Rows are points. Two turns around zero, p and q, are shown by what they do to some points. Write where each new point lands after one turn and then the other. Backwards means that the second turn is done in reverse. Each puzzle has new turns, and all numbers are rounded.

Turn p:
[ 0.34 -0.17 -0.35] -> [ 0.43 -0.04 -0.28]
[-0.27  0.18  0.02] -> [-0.32  0.01 -0.04]
[-0.32  0.15  0.29] -> [-0.40  0.02  0.23]
[ 0.27 -0.39 -0.22] -> [ 0.46 -0.23 -0.09]
[-0.01  0.24  0.26] -> [-0.17  0.25  0.18]
Turn q:
[-0.16 -0.19 -0.53] -> [-0.27 -0.01 -0.52]
[0.19 0.12 0.04] -> [0.20 0.10 0.03]
[ 0.06 -0.20 -0.02] -> [ 0.04 -0.19 -0.09]
[-0.10  0.27  0.51] -> [0.02 0.10 0.58]
Where do these land?
q, then p: [ 0.43 -0.33 -0.15] -> [ 0.50 -0.11 -0.22]
p, then q backwards: [0.01 0.33 0.33] -> [-0.26  0.38  0.06]
p, then q: [-0.14  0.00  0.16] -> [-0.12 -0.08  0.16]
q, then p: [-0.31  0.00 -0.34] -> [-0.32 -0.16 -0.28]

Turn p:
[-0.21 -0.10  0.52  0.05  0.29 -0.15] -> [-0.20 -0.29  0.53  0.10 -0.01 -0.12]
[-0.57  0.41 -0.64 -0.39 -0.20  0.31] -> [-0.60  0.44 -0.63 -0.48  0.03 -0.12]
[ 0.32 -0.19  0.32  0.17 -0.21  0.27] -> [ 0.33 -0.01  0.23  0.02 -0.32  0.35]
[ 0.08  0.09 -0.13  0.21  0.05  0.06] -> [-0.01  0.09 -0.11  0.20  0.05  0.14]
[ 0.21 -0.41 -0.11 -0.15  0.30 -0.16] -> [ 0.22 -0.50 -0.09 -0.04  0.24  0.00]
[0.13 0.28 0.23 0.35 0.00 0.12] -> [-0.01  0.28  0.26  0.30 -0.04  0.23]
[-0.25 -0.22 -0.15 -0.07 -0.13 -0.22] -> [-0.05 -0.17 -0.20 -0.04 -0.15 -0.32]
[ 0.29  0.14 -0.04 -0.17 -0.10 -0.23] -> [ 0.32  0.16  0.01 -0.06  0.20 -0.16]
Turn q:
[ 0.08 -0.09 -0.14 -0.14  0.35  0.26] -> [ 0.10 -0.20 -0.10 -0.26  0.32  0.10]
[ 0.45 -0.37  0.13 -0.32 -0.13  0.26] -> [ 0.34 -0.60 -0.09 -0.09 -0.23  0.05]
[ 0.18  0.26 -0.05 -0.19 -0.35 -0.32] -> [ 0.08  0.21 -0.09 -0.07 -0.44 -0.33]
[0.05 0.12 0.33 0.12 0.09 0.37] -> [0.35 0.03 0.17 0.09 0.12 0.33]
[-0.19 -0.20 -0.09  0.31  0.55  0.05] -> [-0.20 -0.07  0.02  0.13  0.65  0.07]
[ 0.06  0.08 -0.39  0.40 -0.46 -0.19] -> [-0.25  0.27 -0.49  0.33 -0.30 -0.03]
[-0.32  0.22  0.41  0.13  0.06 -0.22] -> [-0.04  0.32  0.49  0.18  0.05 -0.05]
[-0.31 -0.01 -0.20 -0.30 -0.10 -0.20] -> [-0.37  0.05  0.08 -0.30 -0.16 -0.13]
Where do these land?
q, then p: [ 0.03 -0.11 -0.16  0.47 -0.26  0.04] -> [-0.20  0.13 -0.33  0.32 -0.18  0.17]
q, then p: [ 0.03 -0.08  0.25  0.34 -0.07  0.02] -> [ 0.00  0.03  0.08  0.34 -0.14  0.22]
q, then p backwards: [ 0.42 -0.05  0.16  0.04 -0.27 -0.14] -> [ 0.05 -0.29 -0.02  0.25 -0.28 -0.26]
p, then q backwards: [-0.28  0.28 -0.12 -0.25  0.10  0.23] -> [-0.37  0.08 -0.37 -0.08  0.10 -0.03]
p, then q backwards: [-0.54 -0.24  0.17 -0.36 -0.05 -0.43] -> [ 0.07 -0.29 -0.09 -0.50  0.07 -0.59]
p, then q: [-0.06  0.36 -0.23 -0.40  0.52 -0.04] -> [-0.14  0.02  0.27 -0.40  0.59 -0.12]
p, then q: [ 0.40 -0.16 -0.08  0.17  0.03  0.32] -> [ 0.27 -0.18 -0.30 -0.02  0.05  0.35]

Turn p:
[-0.31 -0.34  0.13  0.08  0.35  0.28  0.31 -0.13] -> [-0.24 -0.19  0.21 -0.06  0.54  0.23 -0.07  0.24]
[ 0.01  0.20 -0.08  0.21 -0.19 -0.54 -0.02  0.19] -> [ 0.02 -0.05  0.05  0.33 -0.37 -0.40  0.22  0.00]
[ 0.13  0.13 -0.03  0.13 -0.05  0.01 -0.21  0.51] -> [ 0.35 -0.01  0.02  0.18 -0.32 -0.09 -0.26  0.16]
[ 0.29  0.33  0.56  0.03 -0.13 -0.16 -0.17  0.23] -> [ 0.33  0.36  0.39  0.18 -0.21 -0.20 -0.16 -0.32]
[ 0.49  0.45  0.22 -0.22 -0.23 -0.19 -0.03  0.08] -> [ 0.46  0.38  0.09 -0.02 -0.27 -0.15  0.20 -0.37]
[-0.26  0.22  0.00 -0.47 -0.07 -0.03 -0.13 -0.20] -> [-0.23  0.45 -0.14 -0.32 -0.05 -0.09  0.09  0.05]
[-0.01 -0.33 -0.36  0.13  0.52  0.09  0.03 -0.18] -> [-0.07 -0.35 -0.39  0.09  0.50  0.05 -0.06  0.15]
[ 0.25  0.36  0.00  0.19 -0.36 -0.13  0.19  0.32] -> [ 0.35  0.02  0.21  0.24 -0.47  0.03  0.26 -0.03]
[-0.29 -0.36 -0.31  0.16  0.03  0.24 -0.18 -0.55] -> [-0.60 -0.26 -0.39 -0.07  0.19  0.30 -0.12 -0.08]
[-0.04 -0.42 -0.04 -0.40 -0.17 -0.01 -0.06 -0.20] -> [-0.21 -0.15 -0.08 -0.56  0.04 -0.10 -0.02 -0.13]
[-0.26 -0.23 -0.10  0.16  0.30  0.47  0.26 -0.07] -> [-0.15 -0.20  0.02  0.00  0.41  0.44 -0.09  0.32]
Turn q:
[-0.38  0.17  0.29 -0.19  0.19 -0.42  0.05  0.24] -> [-0.32  0.23  0.21 -0.25  0.34 -0.41 -0.12  0.10]
[ 0.43 -0.07 -0.44 -0.15  0.43  0.28 -0.46  0.01] -> [ 0.00 -0.30 -0.53  0.02  0.31  0.64 -0.05  0.00]
[ 0.26  0.18  0.45 -0.39 -0.20 -0.04  0.14  0.24] -> [ 0.29  0.10  0.15 -0.44  0.00 -0.14 -0.04  0.49]
[-0.18  0.18 -0.05  0.02  0.29  0.34 -0.39 -0.41] -> [-0.05  0.21  0.08  0.09  0.17  0.57 -0.21 -0.36]
[ 0.22  0.07 -0.30  0.19  0.14  0.04  0.15 -0.49] -> [ 0.27  0.06 -0.23  0.13  0.00  0.16  0.28 -0.46]
[-0.15 -0.23 -0.32  0.11 -0.26 -0.28 -0.14 -0.39] -> [-0.03 -0.07 -0.24  0.13 -0.29 -0.20 -0.24 -0.50]
[ 0.11  0.10  0.43 -0.07 -0.13  0.33 -0.14  0.26] -> [ 0.15 -0.01  0.34 -0.06 -0.01  0.21 -0.15  0.46]
[ 0.17  0.22 -0.22  0.29 -0.29 -0.05  0.17  0.23] -> [ 0.19  0.09 -0.19  0.39 -0.11 -0.22  0.15  0.25]
[ 0.04 -0.32 -0.35 -0.17 -0.19  0.09  0.20  0.26] -> [-0.23 -0.21 -0.30 -0.04 -0.37 -0.04  0.19  0.20]
[-0.31  0.10  0.15 -0.05 -0.29 -0.20  0.18 -0.02] -> [-0.06  0.27  0.18 -0.06 -0.20 -0.36 -0.08 -0.01]
[-0.20 -0.40  0.38  0.41  0.31 -0.11  0.24  0.07] -> [-0.20 -0.37  0.55  0.09  0.17 -0.24  0.27 -0.18]
Where do these land?
q, then p: [ 0.32  0.41 -0.11  0.29 -0.27  0.02  0.38 -0.40] -> [ 0.41 -0.04 -0.05  0.28 -0.10  0.20  0.51 -0.42]
p, then q: [ 0.21  0.03 -0.29 -0.14  0.02  0.21 -0.36  0.02] -> [ 0.04  0.00 -0.48  0.09 -0.12  0.22 -0.13  0.00]
p, then q: [-0.07  0.31  0.00 -0.03 -0.01 -0.12 -0.22 -0.10] -> [ 0.07  0.31 -0.10  0.22  0.02 -0.12 -0.04 -0.05]
q, then p: [-0.23 -0.32  0.16 -0.21 -0.05  0.24 -0.24 -0.01] -> [-0.25  0.12  0.12 -0.31 -0.13  0.09 -0.36  0.00]
q, then p: [-0.41 -0.33  0.35  0.49 -0.27 -0.20 -0.34 -0.16] -> [-0.48 -0.03  0.22  0.23 -0.03 -0.27 -0.41 -0.57]
q, then p backwards: [ 0.22  0.36  0.15 -0.02  0.48 -0.05  0.39  0.13] -> [ 0.02  0.15  0.00 -0.35  0.35 -0.07  0.55 -0.18]
q, then p: [ 0.36 -0.25  0.22 -0.08 -0.07 -0.41  0.15 -0.43] -> [ 0.09 -0.12 -0.18 -0.38  0.18 -0.29  0.24 -0.51]
p, then q: [-0.01 -0.25  0.06 -0.38  0.35 -0.26 -0.26  0.33] -> [-0.05 -0.16 -0.37 -0.23  0.43 -0.29 -0.30  0.06]
p, then q: [-0.08 -0.35 -0.39 -0.01 -0.03  0.36 -0.12  0.06] -> [-0.35 -0.26 -0.24 -0.03 -0.23  0.29 -0.13  0.15]
p, then q: [-0.37 -0.05 -0.25 -0.20  0.16  0.16  0.38  0.35] -> [-0.28 -0.16  0.00 -0.12  0.10 -0.06  0.18  0.63]
q, then p: [ 0.06  0.45  0.11  0.29 -0.31  0.06  0.24  0.21] -> [ 0.40  0.03  0.26  0.45 -0.22 -0.08  0.13 -0.04]

Turn p:
[ 0.19 -0.17 -0.30  0.01  0.11  0.15 -0.22  0.37 -0.24  0.34  0.38] -> [ 0.27 -0.18  0.07 -0.41  0.04 -0.22 -0.23  0.12  0.06  0.35  0.41]
[ 0.13  0.08  0.41 -0.12  0.40  0.05 -0.15  0.45  0.35 -0.11 -0.20] -> [ 0.35 -0.08  0.21 -0.23 -0.09  0.16 -0.33 -0.23  0.18 -0.41 -0.38]
[-0.14 -0.17 -0.20 -0.11  0.33 -0.06  0.27  0.02  0.29  0.20  0.22] -> [-0.04  0.41  0.21 -0.25  0.09 -0.17  0.06 -0.15  0.23 -0.10  0.24]
[ 0.29 -0.32  0.35  0.07 -0.21 -0.23  0.34 -0.22  0.10  0.26  0.15] -> [ 0.18  0.00  0.15  0.37 -0.06  0.27  0.35 -0.31  0.19  0.05  0.39]
[ 0.47 -0.29 -0.15  0.20  0.19 -0.02 -0.08 -0.42 -0.16 -0.45 -0.18] -> [-0.05 -0.37 -0.32  0.18  0.55 -0.18  0.17 -0.42 -0.17 -0.07 -0.03]
[ 0.20  0.44  0.50  0.13 -0.36 -0.38 -0.12 -0.23  0.33 -0.13  0.31] -> [ 0.36  0.15 -0.19  0.85 -0.29  0.05 -0.15  0.03  0.13 -0.18 -0.04]
[-0.12 -0.01 -0.12 -0.06 -0.33  0.44  0.02 -0.43 -0.12  0.03 -0.25] -> [-0.46  0.03 -0.41 -0.03 -0.01  0.34  0.11  0.01 -0.22  0.22  0.02]
[-0.19 -0.03 -0.35 -0.23  0.22 -0.23 -0.42 -0.20 -0.36  0.23  0.17] -> [-0.12  0.14  0.17 -0.06  0.03 -0.48 -0.23 -0.08 -0.34  0.51  0.05]
[-0.07  0.46  0.04 -0.01  0.24 -0.24  0.46 -0.01 -0.08 -0.01 -0.25] -> [ 0.23  0.36  0.10 -0.02  0.02 -0.02  0.44  0.14 -0.17 -0.18 -0.38]
[-0.27  0.24 -0.06 -0.34 -0.42  0.25  0.35  0.00 -0.21 -0.22 -0.12] -> [-0.33  0.05 -0.19 -0.10 -0.36  0.18  0.27  0.35 -0.38 -0.22  0.02]
[-0.37 -0.03  0.13  0.50  0.11  0.16 -0.27  0.20 -0.32 -0.35 -0.18] -> [-0.19 -0.35  0.19  0.04  0.45  0.13 -0.26  0.45 -0.08 -0.03 -0.34]
[-0.11 -0.20 -0.25 -0.03 -0.27  0.11 -0.18  0.47  0.43  0.21 -0.05] -> [-0.19 -0.14  0.00 -0.33 -0.36 -0.05 -0.19  0.09  0.58  0.06  0.05]
Turn q:
[ 0.11 -0.33  0.03 -0.24 -0.01 -0.09 -0.17  0.25  0.14  0.12 -0.28] -> [ 0.26 -0.33 -0.26 -0.09  0.03  0.00 -0.02 -0.03  0.14  0.31 -0.14]
[-0.20  0.01 -0.17 -0.31 -0.22  0.03  0.39 -0.43  0.18 -0.23 -0.30] -> [-0.18  0.00  0.29 -0.07 -0.33  0.15 -0.15 -0.40  0.39 -0.14 -0.35]
[ 0.29 -0.06  0.00  0.33 -0.03  0.14 -0.15 -0.46 -0.10 -0.28 -0.03] -> [ 0.05  0.09  0.08  0.29 -0.02  0.00 -0.26 -0.30  0.08 -0.19  0.49]
[ 0.00  0.22 -0.06  0.32  0.31 -0.24  0.02  0.21 -0.51 -0.20  0.19] -> [-0.28 -0.19  0.08  0.17  0.35 -0.09  0.20  0.09 -0.49 -0.30  0.20]
[ 0.14 -0.22  0.26 -0.30  0.11 -0.08 -0.20  0.04 -0.06  0.52 -0.49] -> [ 0.27 -0.36  0.09 -0.01 -0.03  0.08  0.04  0.01  0.06  0.76 -0.01]
[ 0.20 -0.05 -0.09 -0.34 -0.15 -0.28  0.37 -0.18  0.30  0.23  0.24] -> [ 0.22  0.06  0.18 -0.21 -0.36 -0.32  0.39 -0.06  0.29 -0.06 -0.19]
[-0.19  0.40 -0.22 -0.15 -0.09 -0.15 -0.33 -0.07  0.27 -0.20  0.04] -> [-0.21  0.34 -0.13  0.07  0.14 -0.34 -0.17 -0.23 -0.02  0.04 -0.35]
[-0.13 -0.13  0.32  0.08  0.22  0.29  0.31 -0.06 -0.14 -0.37  0.35] -> [-0.19  0.05  0.19 -0.30  0.24  0.25 -0.03  0.21  0.19 -0.43  0.33]
[ 0.42  0.38 -0.12  0.51 -0.30  0.40 -0.44  0.39  0.26 -0.28  0.12] -> [ 0.50  0.54 -0.47  0.22  0.23 -0.01 -0.41 -0.04 -0.46 -0.31  0.07]
[-0.13 -0.38  0.11  0.26  0.34  0.28  0.12  0.13 -0.31 -0.02 -0.18] -> [-0.10 -0.36 -0.02  0.13  0.17  0.51 -0.01  0.26  0.05 -0.04  0.27]
[-0.31 -0.18 -0.20  0.14  0.20  0.40 -0.08  0.06  0.17 -0.13  0.25] -> [-0.22  0.26 -0.34  0.10  0.16  0.27  0.01  0.23  0.28 -0.19  0.03]
[ 0.21 -0.32  0.38  0.21 -0.50 -0.42  0.00 -0.19  0.19  0.20 -0.51] -> [ 0.38 -0.47  0.14  0.05 -0.57 -0.29 -0.51  0.01  0.05  0.25  0.08]
[-0.24  0.44 -0.19 -0.24  0.26  0.00  0.02  0.30  0.19  0.39  0.25] -> [-0.09  0.38  0.00 -0.01  0.19 -0.07  0.44  0.30 -0.12  0.19 -0.48]
[-0.15  0.22 -0.07 -0.27 -0.12 -0.28  0.15  0.00 -0.58  0.25  0.34] -> [-0.41 -0.02  0.17 -0.30 -0.19 -0.14  0.50 -0.06 -0.42  0.09  0.05]
Where do these land?
p, then q: [ 0.04 -0.25  0.15 -0.29 -0.07 -0.17 -0.04  0.16 -0.20  0.23  0.25] -> [ 0.06  0.08  0.03 -0.35 -0.22 -0.19  0.00  0.11 -0.06  0.07  0.39]
q, then p: [-0.08  0.04 -0.25  0.26  0.07  0.00  0.39  0.14  0.21  0.34  0.20] -> [ 0.11 -0.28 -0.08 -0.09 -0.08  0.14  0.32  0.37  0.18 -0.30 -0.14]
q, then p backwards: [-0.16 -0.15 -0.27 -0.03 -0.11 -0.28 -0.24 -0.53  0.43  0.33 -0.62] -> [ 0.03  0.02  0.08  0.08 -0.40 -0.58 -0.68 -0.11  0.34  0.33 -0.16]
p, then q: [-0.07  0.20  0.33 -0.54  0.14 -0.14  0.12 -0.01 -0.17 -0.31  0.22] -> [-0.19 -0.11  0.11 -0.21  0.07 -0.05 -0.25 -0.32 -0.45 -0.22  0.38]
p, then q: [-0.03 -0.30 -0.29 -0.18  0.43  0.06 -0.43  0.09  0.06  0.27 -0.15] -> [-0.15  0.01  0.16 -0.07 -0.02 -0.30  0.06 -0.15  0.30  0.66 -0.02]
p, then q: [ 0.87  0.40  0.11  0.24 -0.15 -0.20  0.01 -0.22  0.16 -0.26  0.01] -> [ 0.39 -0.16 -0.11  0.68 -0.21 -0.04  0.20 -0.36  0.07 -0.54  0.16]
p, then q: [ 0.09 -0.41 -0.33  0.08 -0.28 -0.02  0.19 -0.09 -0.40 -0.20  0.01] -> [-0.31 -0.29 -0.05 -0.15 -0.15  0.05  0.40  0.36  0.20 -0.23  0.07]
q, then p: [-0.26  0.28  0.00  0.04  0.10 -0.19 -0.09  0.26 -0.44  0.14  0.03] -> [-0.08 -0.02  0.46 -0.19  0.11  0.08  0.14  0.25 -0.31  0.18 -0.01]
q, then p: [-0.03  0.33 -0.09  0.30 -0.07  0.45  0.06 -0.24 -0.29 -0.30  0.22] -> [ 0.00  0.16 -0.22  0.19  0.21  0.08 -0.35  0.43 -0.43 -0.20 -0.03]
p, then q: [-0.36  0.07  0.31 -0.10  0.34  0.02 -0.38 -0.25  0.62 -0.02  0.31] -> [-0.17  0.50 -0.01  0.33  0.35 -0.33 -0.57 -0.13 -0.14  0.23  0.06]
p, then q backwards: [-0.03 -0.28  0.49  0.01  0.02  0.04  0.18  0.20  0.03 -0.02 -0.48] -> [-0.04 -0.02 -0.14 -0.22  0.13  0.16  0.59  0.00 -0.20 -0.11 -0.34]
q, then p: [ 0.28 -0.13 -0.10  0.10 -0.21  0.69  0.08  0.45 -0.18  0.06 -0.08] -> [ 0.11 -0.19 -0.62 -0.48  0.14  0.09 -0.04  0.08 -0.32  0.02  0.30]
p, then q: [-0.28  0.19 -0.06  0.10 -0.20 -0.25  0.13  0.04  0.16 -0.25  0.08] -> [-0.02 -0.13 -0.07  0.04  0.05 -0.10 -0.28  0.19 -0.20 -0.29 -0.27]
